Every row gives one point. Each copy is the shape, with its points in the same order, turned, moved and blurred by noise. Say if it was mirrored as well.

Shape, 9 rows:
[[  9   9  -9]
 [ 15   9 -11]
 [-12   1   3]
 [ 12 -60  -5]
 [  5  -5 -16]
 [-49   8   9]
 [ 10  18  -3]
 [  1  17 -18]
 [ 20 -16  -1]]
Copy 1 (9 x 3):
[[  3  18   5]
 [  4  15  12]
 [  5  -5 -17]
 [-29 -41  27]
 [-11   5   5]
 [  3  -5 -53]
 [ 14  20   3]
 [ -2  21  -5]
 [  1  -6  25]]
Copy 1 is: mirrored
Copy 2:
[[ 13  11 -15]
 [ 19   7 -16]
 [ -7   5  -4]
 [  8 -58 -10]
 [ 11  -5 -22]
 [-44  17  -4]
 [ 19  17  -9]
 [  9  19 -24]
 [ 23 -13  -5]]
Copy 2 is: only turned
Copy 3:
[[ 10  16  -6]
 [ 16  14  -7]
 [-13  17   7]
 [ -2 -46  22]
 [  2   2  -8]
 [-47  33   7]
 [ 12  27  -3]
 [  2  24 -18]
 [ 12  -5  12]]
Copy 3 is: only turned
Copy 4, 9 rows:
[[  3  12 -19]
 [  7  15 -16]
 [-10   5  -2]
 [  5 -48 -34]
 [ -8   3 -27]
 [-48   0  18]
 [ -3  22 -10]
 [-12  24 -21]
 [ 16 -12 -18]]
Copy 4 is: only turned

Shape:
[[ 23 -22 -12 -22  22 -28]
 [ 23 -14  -7  -4  23 -34]
 [-14   1 -37   2  -2   1]
 [ -1  -4   9   0 -13   6]
 [  6  45 -44   1   2 -11]
 [-14 -15 -24  -1 -35  20]
 [  0 -16  25  41 -25   3]
 [  6 -34   1  37 -25  24]
 [-29 -28 -12   7  -6  29]
 [ 28   4  22  26 -14  11]
 [ -2   7 -14   4   4  -4]
 [ -1   7 -29  -8   0 -34]]
Copy 1, 12 rows:
[[ 27 -14 -21 -30  40 -24]
 [ 24  -8 -15 -16  36 -26]
 [ -8  10 -42   3  14   4]
 [  7   0  -4  -7  -6   7]
 [  3  60 -38  -8  20  -7]
 [ -7  -4 -41  -7 -29  14]
 [ 12 -13  13  26 -27  -6]
 [ 24 -26 -18  24 -29  11]
 [-10 -23 -25   9  -3  34]
 [ 39   9  13   6 -16   4]
 [  6  13 -16  -3  16   3]
 [ -6  20 -29 -18  24 -24]]
Copy 1 is: only turned
Copy 2 (12 x 6):
[[ 27 -33  -9 -14  15 -21]
 [ 27 -25  -6   8  21 -24]
 [-13  -7 -30   8  -9   6]
 [  6  -6  16  -3 -16   8]
 [  5  38 -37  11   9  -6]
 [ -6 -11 -15  -4 -50  19]
 [  6 -17  36  37 -31  13]
 [ 10 -35  13  28 -41  33]
 [-26 -32  -1  -2 -24  28]
 [ 28   1  33  29  -9  19]
 [ -2  -1  -6   6   1   3]
 [  3   0 -21   0   0 -31]]
Copy 2 is: only turned
Copy 3:
[[ 30 -12   8 -17  16 -37]
 [ 32  -2  18   6  12 -43]
 [-12   1 -26  14  -1 -10]
 [ -2   1  12   2 -20   4]
 [  7  46 -40   3   1 -19]
 [ -8 -22 -27   2 -35   6]
 [  5  -6  29  42 -42   0]
 [  5 -33   4  46 -35  15]
 [-25 -35  -4  23  -5  14]
 [ 28   4  26  27 -30  15]
 [ -5  13  -6   9  -2 -12]
 [  0  11 -12  -2  -7 -43]]
Copy 3 is: only turned

Shape:
[[ 10 -12   9 -25  24  16  27 -31   0]
 [  9   5   7 -20   4  10  -4 -13 -20]
 [  6   2  19 -32   8 -17  17 -31  10]
 [ -3   5  -6  15 -20 -17  27  -1  -3]
 [  5 -21  -1 -21 -13   1  16  17   6]
 [-31  -3  26   8 -12  17 -13   7  12]
 [ 10  14  16 -26  12  16  30 -33   1]
 [ 18  -9   9   3  -9   8  18 -16  15]
 [ -6  -9   2  57  34   9 -37  37   2]
 [  3  14  14   0  11   9  27  27  14]
 [  9   9   4  -1 -20   2 -42   2   6]
 [ -9   0 -22   0  13  12  12  14  21]]
Copy 1 (12 x 9):
[[ 11  11 -12 -28   8  13  30 -48  19]
 [  1  12   1 -17  -7   6   7 -28 -14]
 [ 15  19  -1 -34  -6 -21  16 -33  28]
 [ -1  -7  -5  11 -20 -18  32   6  10]
 [  3 -22  -5 -28  -8   9   9   2  12]
 [-36 -14  32  -4 -13   6   2 -15  18]
 [  8  33  -7 -27  -9   9  36 -38  16]
 [ 17   1   5  -1 -13  11  20 -16  25]
 [-25 -19  40  43  46  11 -14   3  -9]
 [ -8  13  13 -16  11  12  24  14  17]
 [ -6   4  18   5 -20  -2 -34 -12  -1]
 [-21  -3 -16   0  16  13   7   5  19]]
Copy 1 is: only turned
Copy 2 (12 x 9):
[[-20  -6   4 -12  27   9  15 -33  21]
 [-11   8   1 -20   3  15   5 -20 -15]
 [  7  -8  -2 -37   7  -4  20 -29  19]
 [  1   6 -17   7 -12 -28  29  -4 -10]
 [-17  -2  -3  -8 -11 -11  -4   8  14]
 [ -1 -20   2   1 -27  29  32  18  -7]
 [-12  14   4 -20  15  11  31 -37  19]
 [  5   3   4  12  -5   0  13 -20  16]
 [ 24 -19 -18  38  20  37   2  47 -36]
 [ -4  20  -3   0  11   5  27  25  14]
 [ 22   4 -14  -8 -31  30  -8   0 -19]
 [-15   1 -35   8   6  11  13  14  14]]
Copy 2 is: mirrored
Copy 3, 12 rows:
[[  6  -4   2 -33  26   3  36 -32  -6]
 [ 12  10   6 -20   5  -4   4 -10 -19]
 [ -9   8  20 -38  10 -20  23 -28  11]
 [-19   1   9  21 -12 -14  21 -13   8]
 [-13 -20  -3 -16 -11   4  19   6   7]
 [-20  -5  32   4   5  31 -18  -8   1]
 [  8  20  17 -28  11   4  42 -31  -5]
 [ 10 -13  13  -3  -4   4  24 -26  13]
 [ 15 -13   0  47  44  18 -38  22  13]
 [ -6   9  16   5  13  18  31  17  17]
 [ 16   6  14  -4 -20   4 -36  -3  10]
 [-13   5 -19   5  12  22  12  -2  19]]
Copy 3 is: only turned
Copy 4 (12 x 9):
[[  3   9  -1 -18  27  -9  33 -30   7]
 [ -5  -3  14   0  16   7   6 -25 -16]
 [-16  -2  16  12  17 -18  35 -33  15]
 [ -4   9  -1  27 -11  -3  28  17  -8]
 [ -1 -29   0  -1  -2   5  22   3   7]
 [-33   6  30 -18 -13   3 -10  15   5]
 [-13  19   6  -2  27   8  38 -36   8]
 [  8  13   4   1  -3   3  20  -7  21]
 [ 16  12  35 -10  24 -16 -42  60  -9]
 [ -5   0  19  -1  25  17  30  28   9]
 [ -7  -8  27  21  -4  13 -32  -4   7]
 [-16  -6 -13   0  26  -1   5  25  11]]
Copy 4 is: mirrored

Shape:
[[ 30 -11  32 -15  -5  15  -7  -7  11  21 -14   3]
 [  7   5  -1   3  10 -17 -19  25 -16   2 -20 -22]
 [-16 -14  11  13  11  10  -3 -19  -8  -1 -26  11]
 [ 12  26  32 -18   2  15 -12  23  22  -3 -11  23]
 [-18   8 -15  -8  24  -9 -32  12 -30  15 -15 -14]
 [  4 -18 -15  15   6  15 -28  24 -28  -4  20  -5]
 [ -2  10   0  -3  36  30  15 -16  -1   8  25 -14]
 [  1 -21  11 -19  -4  13 -21 -31  18 -20  -6  -4]
 [ 26  15  11  16 -23  14 -15 -16 -14 -28 -16   1]
 [-26  11   3  -1   0 -17  -6 -20   5 -31  -1  41]
 [-14   5  33   4  32  13  24 -14  19  -9  26 -12]
 [-26  35   6 -18 -15 -18  14  21   0  19  19  23]
 [  5 -12 -18 -20  -7  17  10  16   8   6  -2 -12]
 [-16  -6  29  25 -12  38 -26 -22  28 -21   9  22]
 [ 10  -2   1 -11   3  -9  11  21   2   6  28   9]
 [ 17  20 -25  13  32   0  17  24  27   8  10  -1]
 [ 24  22  -8  19 -21  -6 -38 -31   5 -29  17 -16]]
Copy 1:
[[ 24 -24  25   1  -7  10  30  21  -5  19 -19 -15]
 [ 16   0  11   7  -1 -39 -21  27  -8   6 -21 -18]
 [-16 -10  13   9   7   1   0  -6 -22  16 -14   9]
 [ 30 -21  14   8 -27 -18  25  38 -11  10 -20  31]
 [  2   6   0 -20  12 -39 -25  31 -25  18  -8 -11]
 [  5 -28  10  -5   4 -13 -37  29 -17 -22  14 -12]
 [-12  -3 -14   6   8  -6  33  33 -31 -12  21 -10]
 [  1 -39  -6 -10 -24   3  19 -10 -22   8 -18 -13]
 [ 16   1  30  11 -44   5  -6  -1 -29 -11 -11 -11]
 [  2  -7   4  -9 -20 -26  10 -30 -17  -4   0  43]
 [-18 -22  -1  26   3 -23  53  13 -22 -11  13   2]
 [  1  10  18 -23 -12 -41  26  29  23  -4  13  37]
 [  1 -13 -13  -9  -9   2   4  34  15 -11 -12 -11]
 [-15 -54  17  18 -37  10  11  -5 -30  15  14  26]
 [ 21 -15   4  -3   4 -22  18  23  11 -25  12   5]
 [ 23   8 -32  31   2 -19  10  35   4  -6  19   8]
 [ 20 -10   5   4 -60 -18  -4 -14 -28  -2  24 -27]]
Copy 1 is: mirrored
Copy 2, 17 rows:
[[ 42   5  33  -7  -3  26   4  -6  -5 -14 -12  10]
 [ -3   0   3   6  13  -5   0  33 -23 -10 -23  -6]
 [-15 -12  38  10  12  10   7 -22  -4   1 -23   8]
 [ 17  10  40 -28 -20  -1  20  24   4 -11 -20  30]
 [-27  14   2 -13  19  -3 -13  17 -30  -4 -17 -14]
 [-24 -26  -1   2   7  25 -24  25 -19  -9   3  22]
 [-10 -19  19 -16 -24  42  -2   6   5  26  -3 -18]
 [ 13 -29  26 -15  -3   4  -9 -23  18 -28 -17  -2]
 [  9 -28  20  18 -34  -5  -5  -4 -22 -16 -29  22]
 [-21 -26  28 -18  -8 -37  14 -18   5  10  -6  21]
 [  0 -31  50 -10 -16  22  18  11  21  18   7 -24]
 [ -7  15   6 -29 -16 -12  46  11 -13  10  27  14]
 [  5 -10 -16 -13  -1  32  18   9   5 -14 -15   4]
 [-15 -24  58   4 -26   9  -7 -13  33 -25   3  31]
 [ 17 -18  -1 -21   0  12  16  23  -4  11  16  13]
 [  2   2  -8  -5  -7  15   6  38  26  41 -15   8]
 [  8 -27   2  18 -45 -27 -35   0   3 -17  -2  -2]]
Copy 2 is: mirrored
Copy 3, 17 rows:
[[ 15 -12  22 -21  -7  15   7 -17  16  21 -17  14]
 [  2   2 -17 -12  10 -12   4   8 -21  -8 -29  15]
 [ -6 -12  21   3  27  11  21 -25 -15  -3  -2  -3]
 [-21  21  33 -21  -4  17  -9   8  15   6 -13  27]
 [-14  -2 -31 -18  34 -10  -9  -6 -32   0 -10  11]
 [ -4  -8 -34  -2  -7  20  15  11 -32   2   9   7]
 [ -8  25 -25 -10  18  17  25 -18  25   4  16 -12]
 [ -1 -21  18 -18 -10  13   3 -36   7 -28   5   1]
 [ 19  23  19   7 -15  28   2 -22 -27 -17 -17   3]
 [-11   9  41   9  19  -1  -7 -10 -18 -31  32   2]
 [-12  27   8 -12   8  -6  45 -16  31 -10  18  -9]
 [-17  27  22  -9  14 -21 -28  25   1  21  15 -19]
 [ -5 -14 -10 -10   1  19  -2  10  16  -1 -16 -23]
 [-32   3  37  14 -26  24  23 -37  -8  -6  22   7]
 [  6   7  -2  -8  -2  -1   3  30  13   6  18  -3]
 [ -7  21 -21  26  17   5   4  27  34  -6  -7  12]
 [ 21  23  -9  20 -37   2 -14 -35 -15 -30   4  12]]
Copy 3 is: mirrored

Shape:
[[ -9 -17  24 -22   6  -2 -23  -8  25  14  10  14]
 [  0   2   2 -24  19  -8   9  -4   9  33  42  14]
 [-29   2  14   3   4  -2  26   8   9  27  18  -7]
 [ 15  -7  -4  -2  -3 -11   4 -14   2  11  -3  26]
 [ 18   6  11  17  11  -4   1 -19  12  20   5  14]
 [ -1 -15  14 -19   5  -5   4 -21   3   3  13  12]
 [-38   9  25   8   3   7  21  17  15 -11   8   5]
 [  7 -16  -2   2 -11  22  17  -1  23 -15  10  19]
 [-10 -21  15  27 -25   1  -6 -26  33 -22  50   7]
 [  5   0 -19  10   1 -10   0  10  23  -9  -2 -19]
 [  3  15  10  29  16  17  15 -12  31  14   1   3]
 [  0  -8  22 -38 -41   9   9  15 -16   0 -10 -27]
 [ -4  -1 -20  -1  -1  -3   8   6  -7  24  14  11]
 [ -5 -25   9 -14  10  23  25  -8  -8   7   2 -11]
 [-17 -10   7   0  26   0   4  20 -13 -19  31  10]
 [  9 -23  -4 -17  -1  26   1 -21  10   8   1  -1]
 [ -6  25  23 -20  17   5  26 -50 -20   2   5 -21]
 [-21  20  31  13 -16  24   2  -9   4 -23 -16   7]]
Copy 1, 18 rows:
[[ -9 -11  27 -37   7 -10 -14   3   5 -16  -3  34]
 [ -8   2  18 -28  13 -33   8  -8   0   1  40  18]
 [-21 -12  19  11   0 -26   6  14  -7  13  17  11]
 [ 24  -4   1 -19  -5   0   5 -12  -7   3   6  30]
 [ 30   3  11  -5   1 -19 -14  -5   9  11   9  28]
 [  1  -5  16 -13   2  -6   1 -15   2 -21   9  25]
 [-21 -12  37  18   6  -4  10  14   6  19 -10   3]
 [  8 -21  11  -6  -1  31   4   1  17   5  14  13]
 [ -5 -50  34   4 -14   9 -25 -35  30   4  11  12]
 [  9 -13 -16 -11 -10  -7  -3   3  18  10 -10 -15]
 [ 21   2  13  13   2 -14 -13  18  30  22  10  24]
 [-11   1  18  -8 -30  17  -2  25 -32 -32   1 -17]
 [ -5  -1 -10 -16   2  -9   0  -6 -17  18  21  11]
 [ -9  -4   0  13  13   7   1  14  -7 -24  20  15]
 [-12 -13  19  -2  41  -3   6 -18  -6   4   0  -9]
 [  1  -1  -6 -13  -1  17 -13   8  10 -22  18  24]
 [ -2  40  17  33 -12 -19   1 -13   4 -34  16  17]
 [ -1  12  38  21 -12  26 -10   5   6  10 -24  12]]
Copy 1 is: mirrored
Copy 2:
[[ -1   5  29 -17  21 -11 -12  -7   9  -3  20  28]
 [  9   4  15  -8  29 -44  29 -11   0  18  32   1]
 [-16  -3  28   9  21 -11  34   6   3   6  11 -20]
 [ -2  -4 -10  -6   0  -3  13  -8 -14  15   8  23]
 [  0   3 -10  25  19  -8  17 -11   1  14   4  25]
 [  2   7  14 -17  16 -11  14 -23 -13  -8  15  16]
 [-29   3  19   5  12  -4  26  20   5 -32   3 -12]
 [  3 -13  -8 -11  -7   5  18 -10   9 -20  22   4]
 [-23   0  21  23 -22  -6  10 -36  15 -33  43  18]
 [-18  -5  -9  -2 -13 -17  -2 -14  17  -1 -15 -12]
 [-15   1 -10  20  20   1  31  -1  31  -1   1  10]
 [ 26  18  35 -17 -17  16   2   2 -17  -4 -12 -30]
 [-11   0  -3  -1   5 -15  13   1  -8  27  20 -12]
 [  5  -6   8 -12  32  13  14 -19 -11  -9   9 -22]
 [-11   0  -7   3  21 -31   1   1 -15 -30  23 -18]
 [ 10   2  -3 -16  13  15   3 -28  11   3  17   2]
 [  4  48   9  -2  35   4  42 -38 -15  -5 -16  -8]
 [-13  32   3   8   2  30  19  12   4 -32   0   8]]
Copy 2 is: only turned
Copy 3 (18 x 12):
[[ -2  11  22 -26  22  11 -23 -17  39   1  -6  20]
 [-11  16 -11 -13  26  15   0 -24  38  30  20   1]
 [-33   9  20  -3   5  10   2 -15  19  31  -5 -18]
 [  9   4  -6   7   9  -1   6 -10  27   7 -17  23]
 [ 10  14   1  23  11  11 -16 -21  19  15 -13   9]
 [ -7  10   7 -10  22  10   6 -24  26  -6  -6  15]
 [-37  26  40  -2  -9  18   4   2   4  13  -3   2]
 [  2   8  10  -2   0  41  16  10  22  -4 -17  14]
 [-13 -17  38  21  -6  54  -3 -19  43 -20  11  15]
 [-10   3  -4  12  -5   6 -13  24  22 -12  -7 -12]
 [ -6  27   7  25   0  33 -22  -9  12  19 -24  -4]
 [  4  -6  17 -51 -17 -10  19 -11  -1 -15 -11 -20]
 [-13 -10 -13  -2   7   2   6   1  19  28  -2   6]
 [-14   3   4 -19  28  22  16 -13  -1   0 -24 -11]
 [-24   9  20  -1  30  15  11  11  -2   5  25  14]
 [  2  -3 -10 -21  18  30  -2 -13  18  -8 -26   5]
 [-25  29 -15  -1   8   4   5 -60 -13 -16  -9  -8]
 [-15  19  33  -2 -27  19  -8 -14 -17 -10 -22  22]]
Copy 3 is: only turned
Copy 4, 18 rows:
[[-26  -7  18 -20  -2 -18 -19 -26  -2   3  -8  14]
 [  2 -16  17 -19   4 -16   8 -30  -2  43  16  18]
 [-17  -9  28  -1  -2  12  28  -5 -11  30   4   2]
 [  8 -17  -8   7  -7 -18   1  -8   3   8 -13  26]
 [  2 -10  -4  16  14  -9  15 -29   1   3  -7  17]
 [  5 -13  18 -14   0  -3 -11 -14   8   9  -9  22]
 [-21  21  29   4   3  18  12  17 -10  11   9   9]
 [ -5  -7   6  -6  -6  -9  10  14  19 -16  17  23]
 [-14  -5  33  24 -21   8 -15 -22  35 -17  35   9]
 [ -6  -1  -9   9   3 -12   6  12  21   9   1 -24]
 [-18   1  -4  15  24   6  32 -17   9  -2   5  13]
 [ 16   7  20 -42 -39   4  13  10  -5  -7 -28 -17]
 [  4 -23 -10  -2 -13  -5  12  -1 -10  29   8   6]
 [  6 -27  17 -29  10  17  13   9   2  -1  -6   7]
 [ 10  -1  21  -4  15   5 -18  16 -17  18  27   4]
 [ -3 -27  -4 -30  -1   1   3  -8  17 -11  -5  13]
 [ 28   7  12 -21  18  43  11 -24  20  24 -30  16]
 [-11  33   2   4  -8  31   5   5  -4 -22 -12  18]]
Copy 4 is: mirrored

Shape:
[[  4  -9  14  21 -10 -13  -9  18 -23  -2  -6 -20]
 [ -8 -12   9 -10 -11 -12   9 -13  13   5  18  -8]
 [ 34   5 -36  22  16  12   5 -28  -4  31   3 -18]
 [  8 -12  53 -14  31  -5 -28   4  22 -10  33  -5]
 [  7 -35  35 -17  56  -5 -12  33  30 -14   9  38]
 [ 10   3  14  13  -9   7   1 -33 -21  30 -23   5]
 [ 18  48 -17  10  21   4 -11 -18 -12 -17  13   7]
 [ 15 -42  19 -32  24 -10 -34  40  47 -10   5  27]
 [ -1 -17   7  23  19  -5 -41 -12  22 -10  26  25]
 [ 35  40   4  47  -7   3  20 -17   2  -9  29  15]
 [  4  27 -33   9  -9 -12   6 -31 -13  34 -11   5]
 [ -7  26 -14  17 -15  32  -1  -2  -9  44  -2  -6]
 [-15 -14  22  13  43 -20  -3   7   9  -7  42  16]
 [  2 -22  14  -4 -20  16   2  -8 -41  -2  31   3]
 [-22 -17   0   9  -9  24  13 -24  -4  -6 -14 -18]]
Copy 1 (15 x 12):
[[ 17 -16  17  16 -21 -22 -14 -12 -29   2  -9 -20]
 [  5 -19  22 -30 -21 -22  -2 -27  10   6   7  -6]
 [ 21   9 -43  -3 -22  -5  10 -27  -5  42   8   4]
 [ 28  -7  47 -10  -2 -10 -48 -54  16 -10  33   0]
 [ 43 -15  42  -4  39  -9 -33 -32  25 -25  20  39]
 [  8 -17   9   2 -22  21  15 -38 -18  35 -19  -3]
 [ 11  37 -17 -11 -25  20   0 -29 -21 -18  11  -7]
 [ 53 -20  37 -11   8 -16 -53 -20  42 -21  -1  45]
 [ 11 -10   5   5 -19 -13 -22 -60   4 -24   6  32]
 [ 22  33   7   9 -48  -4  39 -40 -21 -13  26   2]
 [ -6  13 -17 -29 -31   7  18 -22 -21  30 -22   9]
 [-18   4  -3  12 -38  15   8   0  -8  40   5  13]
 [  8  -8  27 -11  15 -34 -18 -48 -11 -19  39  18]
 [ 18 -50  15 -10 -34   6  -2 -13 -25  -2  27  -9]
 [-15 -33  -1   1 -14  -3  16 -17  16   8  -4 -28]]
Copy 1 is: only turned
Copy 2, 15 rows:
[[ 19  -8  -8  31  -6 -15  -7  39  -7  11  -2   5]
 [ -8 -13   7  10 -18 -20   6  -2   6  -1  19 -10]
 [ 29  20  -2   3  25  35  17  -6   3  21  18 -23]
 [ -8   2  38  -7   7 -45 -45  13  -5 -17   7 -13]
 [ -5 -22  25 -34  31 -53 -42  -3  13 -10 -24  22]
 [ 23  20  21  20 -14   6  32   1 -10  13  -7   9]
 [  9  37 -26   4  16  14  -8  -4 -22 -31  10   2]
 [-14 -19  16 -44   1 -41 -58   5  31  13 -14  18]
 [  0   9  23  18  12 -11 -46 -17  17  -8  13  20]
 [ 39  19  -5  14   9  18  10  11   9 -55  29   5]
 [ 13  30 -21  11  -5  17  38 -14  -4  18  22  10]
 [-12  20   8  13   7  35  35  28  -1  14  15  12]
 [ -3 -16  16  13  36 -43 -25  -7  -2 -19  21  12]
 [  7 -35  17  20 -17  13  -4  11 -35  -5   9   8]
 [-12 -12   4  38  -9  10  18  -2   4   4 -21 -17]]
Copy 2 is: only turned

Shape (15 x 12):
[[ 12 -22 -26  17 -14 -29 -19 -20   2 -26 -19   3]
 [-24  18  12   1  11   8  26   9 -19  -9  16 -13]
 [ -4 -15  -2 -10 -17 -16   1 -21  11  15   8  18]
 [ -3   2   8 -12  12  17  12   3 -11   1 -11  11]
 [-11   8 -17 -28  15 -12   4  -3   8   8  -9  15]
 [ 16  10  -5   5  -3  26   0  16 -26   1  12 -12]
 [ -3  -2  21  -7  25  19 -14  32 -24   0   2 -14]
 [ -7 -29 -35 -22 -15  11 -15 -13 -23  17  -1  -6]
 [-16   1   3  12  33  14   5   5  -5  16  -6   5]
 [  5  28  -1  27  -8  21 -16  24 -35  -7  -4 -16]
 [ -8 -14 -15  18 -17   4 -31   1   2 -34 -22  20]
 [-23   9   4  -7  25  -3 -11  -5  14   1  12  13]
 [-11  10  11  -1  13  28   6  21   9   7   1 -26]
 [ -1 -23 -37  -9 -12 -19  17   0   5   4  20  22]
 [-26  -2  -4 -11   0 -22  16  10   5  21  -3  15]]
Copy 1 (15 x 12):
[[-17 -34 -11  -2 -18  31  -2 -15 -30   5  -1  31]
 [-12  25   5   7  16 -13  10  -3   6 -10 -26 -13]
 [ 11 -10 -28 -10 -28   6   0  -5   4   5   1   1]
 [ 12  16   7 -10  11  -3  -3   7  -1  -6   1  12]
 [  6  -9 -17 -11   7  -3   3  -3  27  15  -1  25]
 [  7   6  29  11   9  10  -2   0 -10   7  -4 -22]
 [ -5  12  29 -12  26 -27  -7  -4 -17   8   9 -13]
 [ -2  -3  13 -34 -18  32   1 -12   7  34   0  -6]
 [  2  31   8   3  10  -8  -3 -23   2 -10  18  12]
 [-18  11  36  31  13   4 -26   1 -23   9  -4 -19]
 [-33 -15  -8   4  -3  30 -11  15 -30   0  24  21]
 [-16   1 -15   0   5 -16   4 -10  20 -12  18  10]
 [  1  16  -2  -3  37  -5 -13 -19  -4  -6   5 -22]
 [ 11 -14 -17   0 -16  25  41  -2   8  19   6   7]
 [  3  10 -36   1  -1  -9  11 -11  11  23  -3  10]]
Copy 1 is: mirrored
Copy 2:
[[ 21  -1   7  15  -1  -1 -49   8  17 -26 -30  27]
 [ -2 -12  19 -10  10  18  16   5 -33   8   6   3]
 [ 14   6  -1  31   6 -10  -8 -19  13 -10   4   4]
 [  4   4  14   4  -6  23  -6  -3  -4  24  16  14]
 [ 17  13   5  -4   3  -8  -5  -1  11   3  26  27]
 [  2  -1 -17 -10   7  38 -16  -3 -23  18  -8   4]
 [  0  -3   7 -26  -4  20  -8  11  -8  44  -4 -14]
 [ 38 -16 -24  19  25  12 -34   3  13  14  14   5]
 [  2  15  12   4   5  20  14  24   4  23   4   6]
 [ -7  10   3 -21  25  39 -29   5 -31  22 -25   4]
 [  7  15  16  22  -3  -3 -60  21 -10   4 -17  20]
 [-12  11   6   3   4 -19   5  17   3   9  11  10]
 [ -5  11   4 -17   0  29  -2  18 -15   8  19 -20]
 [ 42   6 -19  26  -4 -11  -4  -6  -9 -13   0  23]
 [ 32  18  20   6  10 -10  10  -8  -1   0  13   6]]
Copy 2 is: mirrored
